Each row is a point. Each copy is the shape, with its points in the same order, turned, moved and blurred by noise. Is it also mirrored, or only turned?
In the rows, zero is written as 128.

Shape, 8 rows:
[[126 161 116]
 [130 133 185]
 [128 129 116]
 [ 53 134 157]
 [179 166 181]
 [186  90  83]
 [126 196 171]
 [129 106 105]]
Copy 1 (8 x 3):
[[134 162 114]
 [ 96 126 169]
 [121 125 106]
 [ 40 150 109]
 [149 140 187]
 [185  83  85]
 [112 185 168]
 [124 106  89]]
Copy 1 is: only turned
Copy 2 (8 x 3):
[[116 154 151]
 [ 94 109  95]
 [136 129 150]
 [ 67  84 170]
 [104 158  67]
 [211 138 127]
 [ 63 162 113]
 [156 116 152]]
Copy 2 is: mirrored
Copy 3, 8 rows:
[[136 168 125]
 [ 88 114 134]
 [142 141 108]
 [153  99 191]
 [ 54 152 108]
 [150 132  37]
 [ 87 172 159]
 [160 125  97]]
Copy 3 is: mirrored

Shape, 7 rows:
[[106 195  86 133]
 [146  75 160 111]
 [108  67  96 116]
 [ 89 106 144 136]
 [ 93 167 123 116]
 [103 101 120  94]
 [105 221 109 171]]
Copy 1, 7 rows:
[[ 98 193  96 104]
 [132  72 169 148]
 [106  64  99 134]
 [ 75 102 142 131]
 [ 89 154 131  95]
 [106  86 127 100]
 [ 76 225 118 127]]
Copy 1 is: only turned
Copy 2:
[[132 193 114 126]
 [153  67 172 133]
 [155  68  94 139]
 [ 97  90 126 121]
 [121 157 129 106]
 [141  94 110 101]
 [ 89 221 136 151]]
Copy 2 is: only turned
Copy 3 (7 x 4):
[[173 159  81  80]
 [104 127 165 174]
 [ 74 132  96 161]
 [109  92 132 122]
 [136 138 124  79]
 [ 86 138 129 124]
 [210 128  83  69]]
Copy 3 is: mirrored
Copy 4:
[[107 142  69 174]
 [157 130 191 103]
 [183 149 176 172]
 [117 148 177 154]
 [103 168 111 156]
 [158 174 157 148]
 [ 67 119  65 176]]
Copy 4 is: mirrored

Shape (9 x 6):
[[132 131 154 109 171  69]
 [126 100 119 138 137  71]
 [116  64 109  80 140 153]
 [ 75 125 154 155 178 113]
 [135 101 192 108 100 192]
 [ 66 120  48 175  62 122]
 [121 189 156 144 118 109]
 [146 134 107 147 159 207]
 [141 109 119 150 147 107]]
Copy 1 (9 x 6):
[[104 141 169 107 184 107]
 [ 82 124 149 130 127  90]
 [128 102  94  70  99 126]
 [ 89 119 184 118 133 172]
 [212 143 150  90  86 144]
 [ 52 161  80 190  51 136]
 [139 176 163 164 150 138]
 [177  66 106 155 115 169]
 [108  97 149 141 119  93]]
Copy 1 is: only turned
Copy 2:
[[160  99 181 122 116 162]
 [147  80 127 147  97 152]
 [115  54 105  77 145 117]
 [ 88 110 177 150 133 140]
 [148 105 126 114 207  62]
 [ 72 120  47 164  56  88]
 [153 174 155 149 116 117]
 [ 92 151  85 100 189 141]
 [142 101 115 139 125 156]]
Copy 2 is: mirrored
Copy 3, 9 rows:
[[123  76 131  83 154  88]
 [ 97  77  98 135 140  96]
 [ 81 123 106  94  62 142]
 [ 63 122 147 121 176 120]
 [127 148 190 150  60 135]
 [ 75 162  38 207 129 128]
 [151 138 141 152 176 118]
 [114 123 136 131 120 221]
 [101  70 115 137 134 136]]
Copy 3 is: only turned
Copy 4:
[[166 162 145 112 175 103]
 [164 132 135 166 168 117]
 [ 80  85 110 120 160  92]
 [105 171 187 138 177 125]
 [105  52 180  69 156 148]
 [109  95 147 235  81 139]
 [164 145 186 115 108 158]
 [ 77 120 114 101 138 203]
 [146 133 126 154 174 148]]
Copy 4 is: only turned

Shape:
[[122  88 108 127 114 121]
 [146 173  64  90 166 131]
 [119 139 153 157  78 109]
 [ 97 137 148 135 112 128]
 [102 129 138 105 110 107]
 [ 94 127 136 122 113  75]
 [125 120 121 138 101  90]
 [ 94 112 143 151 131 123]
 [179 103 173  90 148 147]
 [174 199  61  93 176 157]
 [140 186  55  67 133 167]]
Copy 1, 11 rows:
[[122 124 135 129  98 101]
 [ 91 186  67 108 116 159]
 [117 137 180 184  89 149]
 [100 133 159 163 124 132]
 [ 85 160 170 150 119 122]
 [ 89 165 153 168 102  99]
 [118 147 143 159  84 111]
 [104 122 145 170 136 119]
 [162 169 166  91 149 130]
 [107 183  55  97 121 198]
 [ 67 165  84  74 104 193]]
Copy 1 is: only turned
Copy 2:
[[140 111 125 132 113 105]
 [129  99 119  91 140 212]
 [ 88 161 164 127 126 102]
 [109 151 142 122 159 112]
 [107 117 151  98 158 106]
 [ 85 101 162 127 160 107]
 [102 115 154 133 118 118]
 [121 137 134 147 162 108]
 [201 138 190  96 139 126]
 [147 125 118  78 138 249]
 [129 120  93  41 133 200]]
Copy 2 is: mirrored
